Each row is a point. The last column is the point's height on a tilted bowl or saddle (a function of degree 2), plus a little noise. Along how many of its main directions does it bend up, bend down or stay straight?

Points (17 x 4):
[[ 4.1  1.2 -2.4  4.0]
 [ 0.4 -7.4  2.6 -7.0]
 [ 1.3  0.0  0.6  1.4]
 [ 3.2 -1.6  2.9 -0.3]
 [ 2.5 -0.8  1.3  1.2]
 [ 0.9  1.6 -2.1  1.3]
 [-1.1 -5.0 -2.6 -2.5]
 [-5.6 -3.2  4.7  3.9]
 [ 1.1  2.7 -1.9  0.9]
 [ 5.3 -0.7 -0.7  4.3]
 [-1.1  1.6 -4.1 -0.7]
 [-1.0 -3.1  1.0  0.3]
 [-1.8  0.5 -0.1  1.5]
 [-5.7  1.7 -2.0  1.6]
 [-1.0 -0.6 -2.3  0.9]
 [-7.5 -0.7 -1.9  4.4]
 [-0.9 -2.1 -0.1  0.9]]
Directions: 1 up, 2 down, 0 straight

Points (23 x 5):
[[-3.1  4.1 -4.4  3.4 -3.8]
 [-1.4 -1.1  0.9 -2.7 -0.8]
 [-0.8  1.7  2.3 -3.3 -1.3]
 [ 5.8 -0.1  7.0 -5.9 -7.9]
 [ 0.5 -1.7 -3.5  0.5 -0.9]
 [ 1.3 -1.9  3.0  0.1 -0.8]
 [-2.5 -2.1  3.1  2.8 -1.9]
 [ 1.9  1.4 -0.4  5.7 -2.5]
 [-1.7  1.8  1.6  2.6 -1.0]
 [ 1.8  0.8 -5.0 -2.1 -2.1]
 [ 0.5  1.6 -4.7 -0.7 -1.5]
 [ 2.2  2.2 -1.8 -0.6 -0.6]
 [-1.1  4.3 -0.2 -2.9 -1.9]
 [ 2.3 -5.1  3.4 -7.4 -7.2]
 [ 0.3  4.9 -2.2  3.3 -2.6]
 [-2.6 -5.5 -1.0 -1.9 -3.0]
 [ 1.9  1.6 -4.3 -3.8 -2.6]
 [ 2.2 -3.7 -1.4  2.5 -1.5]
 [-2.3  0.6 -1.8 -2.0 -0.8]
 [-3.6  2.7 -2.2  0.8 -1.6]
 [-0.5 -0.6  3.5 -0.9 -0.8]
 [-3.0 -0.8  2.9  2.3 -1.5]
 [ 1.1 -1.3 -0.9 -1.1 -0.2]]
Directions: 0 up, 4 down, 0 straight

Points:
[[ 2.5  3.3  4.7  1.6 -5.1]
 [-3.3 -1.4 -5.7  2.3 -2.6]
 [ 7.9  1.4  0.1  2.3 -4.6]
 [-1.8  0.1 -0.2  3.4 -1.8]
 [ 1.4 -1.5  1.5 -3.5 -0.8]
 [ 3.6  2.4  0.8  0.0 -2.0]
 [-3.8 -0.7 -1.5  3.9 -1.6]
 [-1.7  1.6 -3.4  5.6 -3.7]
 [-2.8  1.8 -1.9  3.8 -2.4]
 [-2.7 -5.8  1.2 -1.7 -5.4]
 [ 1.8 -3.0  1.7 -2.3 -1.1]
 [ 1.3  1.6  1.1  2.1 -2.3]
 [-2.7  0.9  2.2 -6.0 -1.3]
 [ 3.7 -4.6 -4.7  3.5 -2.8]
 [ 0.7 -4.6 -2.3 -3.3 -3.7]
 [ 1.9  0.1  4.5 -1.8 -1.4]
 [-1.7  0.6 -1.5  1.0 -1.0]
 [ 2.3 -4.7 -0.6 -5.1 -3.6]
 [ 2.4  1.3  0.4  3.3 -3.0]
 [ 0.8 -4.3  1.0 -2.8 -2.4]
 [-3.9 -4.3 -2.5  0.8 -3.0]
 [ 1.8  2.7  1.1 -0.2 -1.7]
 [-4.1  1.5  1.6  2.4 -2.8]
 [ 2.1  0.2 -1.0 -0.6 -1.0]]
Directions: 0 up, 2 down, 2 straight

Points, 39 rows:
[[ 1.5 -1.8 -0.5  1.9 -2.3 -3.6 -1.6]
 [ 0.5 -2.8  2.1 -0.9  0.4  4.2 -2.5]
 [-3.3 -2.1  2.1  2.1 -3.4 -1.0 -2.5]
 [-1.5  0.0  2.9 -3.4  1.3  1.7 -2.9]
 [-2.6 -3.9 -0.2  0.2 -0.6  1.7 -3.3]
 [ 0.0 -0.3 -1.2  2.4 -4.1 -7.0 -1.0]
 [ 3.7  4.6  2.5  2.7 -6.4  4.4  0.8]
 [ 1.8  3.3  0.9  0.8 -4.5 -1.7 -1.5]
 [ 3.0 -2.5 -0.2  2.7 -1.9  0.9 -1.7]
 [-1.4 -1.4  2.4  3.7 -4.0 -4.0 -1.7]
 [ 3.8  1.1  1.6 -3.7 -4.8  0.8 -4.8]
 [ 1.8  1.2  5.1  2.8  5.1 -1.9 -3.1]
 [ 5.7 -3.2 -1.5  0.9 -4.1 -0.5 -2.3]
 [-1.2  4.2 -3.1  1.2 -2.0  0.0 -1.4]
 [ 2.1 -3.3 -0.3  1.9  0.9  1.1 -1.9]
 [-0.3  0.8  2.3  4.3 -0.9 -1.5 -2.5]
 [ 2.3 -2.1  1.1  2.1 -3.3 -1.4 -1.4]
 [ 2.7  0.2  1.0  3.6  2.6 -2.9 -2.7]
 [-4.4  0.2  5.5 -2.9  2.2 -0.5 -4.4]
 [ 1.1  4.4 -5.9 -2.0  4.6 -0.3  0.4]
 [ 3.9  1.2  3.1 -3.3 -1.3  1.5 -5.9]
 [-0.3 -0.8 -0.1  2.1  1.0  0.6 -1.5]
 [-2.2  4.4 -0.2  0.2  0.1 -0.2 -1.0]
 [ 3.8  1.3  3.0  4.1  3.4 -3.0 -4.8]
 [-5.0  3.1 -3.3  3.6 -0.4  0.1 -2.9]
 [ 2.0 -1.1 -5.5 -1.7  1.8 -5.2 -0.2]
 [-5.1 -3.9  0.9  0.6  3.8 -2.2 -3.1]
 [-1.2  1.8  2.8  0.9 -1.0 -2.9 -2.1]
 [ 0.6 -0.2  5.8 -0.8 -2.6 -4.4 -5.0]
 [ 1.2 -0.4 -1.8 -2.7  0.0 -2.6 -1.6]
 [-1.4 -1.1 -2.8  6.8 -5.2  2.1  0.8]
 [-5.2 -2.4 -0.2 -3.0  3.5  0.9 -3.0]
 [ 2.6  2.8 -1.8 -4.2 -2.1  5.1 -5.3]
 [ 1.6 -3.6  1.9  0.7 -5.3  0.5 -0.1]
 [-0.5 -2.0 -0.8  0.9 -2.1  0.6 -1.5]
 [ 5.8  2.8 -3.9  1.4 -0.1  0.5 -6.0]
 [-2.1  0.4  0.1  2.4  7.2  3.9  1.4]
 [ 2.6 -3.7 -2.9 -0.2 -5.8  2.3  0.1]
 [-0.2  6.5  0.1  1.4 -3.1 -3.5 -1.5]]
Directions: 1 up, 3 down, 2 straight

Points:
[[-2.7  1.1 -0.7  0.9 -2.6 -2.9  0.9  4.9  2.1]
 [-0.1  3.1 -0.2  1.6 -5.3 -5.2  1.4 -3.5  5.8]
 [ 2.6 -5.9  2.5  2.2 -1.3 -2.3  1.6 -3.0 -1.4]
 [ 3.3 -3.4  4.8 -5.8  0.5  3.0 -6.3 -1.7 -1.8]
 [ 0.1  3.4  0.1  0.3  1.3 -3.0  2.9 -5.6  2.2]
 [ 0.7  0.4  2.0  0.7 -0.7  1.5 -4.9  1.9  1.4]
 [-1.4  0.6  1.7  0.6 -5.0  3.1  5.9 -1.3  5.8]
 [-2.1  2.8 -1.0  2.5 -1.9  3.0  3.6  0.3 -0.1]
 [-1.0  4.6 -6.0 -2.3  1.1  2.1 -2.7 -4.2 -6.9]
 [ 2.3 -4.4  0.9  0.8  0.1  1.2  6.8 -0.5  6.0]
 [ 0.4 -1.0  1.5  3.3 -0.6 -0.4  0.9  0.3  1.1]
 [-1.4  0.7  4.1  0.1  0.7  1.9 -0.4 -0.1  1.4]
 [-1.2 -1.1  3.4 -0.8 -3.6 -2.1 -1.9 -0.5  1.9]
 [-2.1  3.3  1.5  4.9 -2.8 -0.8 -1.0 -1.4  0.2]
 [-2.9  2.3  6.7  2.5  3.6  2.9  0.8 -3.6  2.4]
 [ 4.1  1.6  1.2 -0.4 -2.8  0.0  1.3 -4.5  1.1]
 [ 0.4  2.9 -7.6  0.3  1.4 -5.8  5.0 -2.4  3.2]
 [-0.5  0.3  4.0 -4.2 -1.2 -0.8 -2.5 -2.0 -0.4]
 [-4.6  0.7  5.2  0.1  1.0 -5.1 -2.2 -1.3  3.6]
 [-2.8 -3.5 -3.5 -1.9  2.2 -0.4 -2.8 -0.4 -1.8]
 [-0.2  2.5  1.3  2.2  0.6  1.2 -4.5  1.9  0.5]
 [-0.5 -2.2  0.1  1.0  1.9  1.2 -0.3  2.7  0.6]
 [-1.7  1.3  2.5  0.9  1.0 -2.0 -4.9 -3.1  1.0]
 [-1.2  0.0  2.2  1.4  2.3  3.7  0.4 -0.3  2.5]
 [-1.3  1.0  7.3 -1.3 -1.7 -2.2 -1.6 -0.8  2.4]
 [ 1.4  0.3 -0.4 -0.9  0.1 -3.1 -5.2 -0.4  0.6]
 [ 1.7  4.8  0.3 -0.1 -4.3 -0.1 -0.5 -2.6 -0.4]
 [-0.1 -0.2 -2.5 -0.3  1.7  4.9  1.7  3.1  3.1]
 [ 1.3 -4.8 -0.9 -1.8 -2.9 -1.0  2.5  2.2  1.5]
 [ 0.4  2.3  2.6  0.8  0.9  1.2 -4.2  1.6  0.6]
 [-8.7 -1.3 -2.0 -2.4 -2.0  2.3  1.7  1.9 -3.4]
 [-3.0 -6.4 -1.8  0.1  4.5 -7.6  0.8  0.4 -2.8]
 [ 4.1  1.2  7.3 -4.4  1.7  6.1  3.1  0.4  4.2]
 [ 4.1  4.6  3.3 -0.6  0.7 -2.9 -6.5 -2.2 -0.2]
 [ 2.3 -2.9  4.6 -0.5  3.9  3.2  4.2  2.8  4.3]
 [ 2.0  4.1  5.0  1.3 -0.4  4.5 -4.9 -0.1  0.7]
 [ 2.7 -1.8  3.3 -1.1  7.5  1.3  1.8  0.0  4.0]
 [ 3.0  2.3 -0.5 -0.3 -0.2  4.0  1.7 -1.1  1.3]
 [ 3.6 -3.5  0.2  2.2 -0.8  1.8  1.3 -1.5  2.2]
 [ 3.3  4.4 -3.9 -0.9 -0.4 -2.4  4.4 -2.6 -0.2]
 [-2.7  1.7 -0.7 -1.1  3.4  1.3  2.8 -3.4  1.6]
 [ 0.8 -0.3 -0.6 -4.9 -1.0 -3.2  0.5 -3.1  0.5]
 [ 2.2 -0.6 -0.7 -0.2 -5.1 -1.3 -5.7  0.2  2.7]
 [ 1.2 -2.8  0.1 -3.0  2.8  2.1  3.4  1.6  3.5]
 [-1.9 -1.0  3.7  0.9 -0.5 -1.5 -0.1  3.5  0.3]
 [ 3.6 -3.9  1.9 -0.8  1.5 -7.5  0.8  1.6  0.1]
 [-1.5 -1.2  0.2 -1.8  1.1  0.5  3.5 -4.3  2.4]
 [-4.0 -4.2  0.5  4.2 -4.0  3.7  1.1 -0.9  0.0]
 [-0.3 -1.5 -2.6 -1.0  4.5  6.6 -1.0 -2.0  6.3]
 [-1.3 -1.5  1.8 -6.0 -4.5 -3.2  0.4 -1.0  1.7]
 [-0.4 -0.2  0.5 -0.9 -1.2 -0.3  0.0 -0.3  1.4]
 [ 5.4  5.1  0.1 -3.7 -2.6 -3.8 -1.3 -3.0 -1.4]
 [-5.5 -3.2  2.8 -0.2 -1.0 -2.5  2.6 -1.1 -0.3]
 [ 0.5 -0.1 -0.2 -4.9 -1.3 -5.0  3.9 -2.4  5.1]
 [ 3.4  0.2 -2.5 -5.9 -4.4  0.2 -1.6  1.6  1.1]
 [-1.4  3.0 -0.3 -2.0 -5.2  1.4 -0.7  3.8  1.6]
 [-1.0  1.4  5.5 -0.2 -4.2 -0.5  1.4 -4.6  3.7]
 [ 0.2  0.6 -1.2 -2.6 -1.1 -1.8  8.1 -1.5  7.7]
 [ 4.0  4.8  1.0 -4.2 -3.6  3.3  0.6  1.6 -1.1]
 [ 2.8 -3.4  0.8 -0.2  0.5  0.0  0.4  1.2  0.6]
 [ 3.7 -2.5 -5.0  5.5  2.4 -1.0  2.3  3.4 -2.7]
 [ 2.2 -1.5  3.4  2.7 -1.0 -1.7 -1.8 -1.8  0.9]]
Directions: 3 up, 4 down, 1 straight
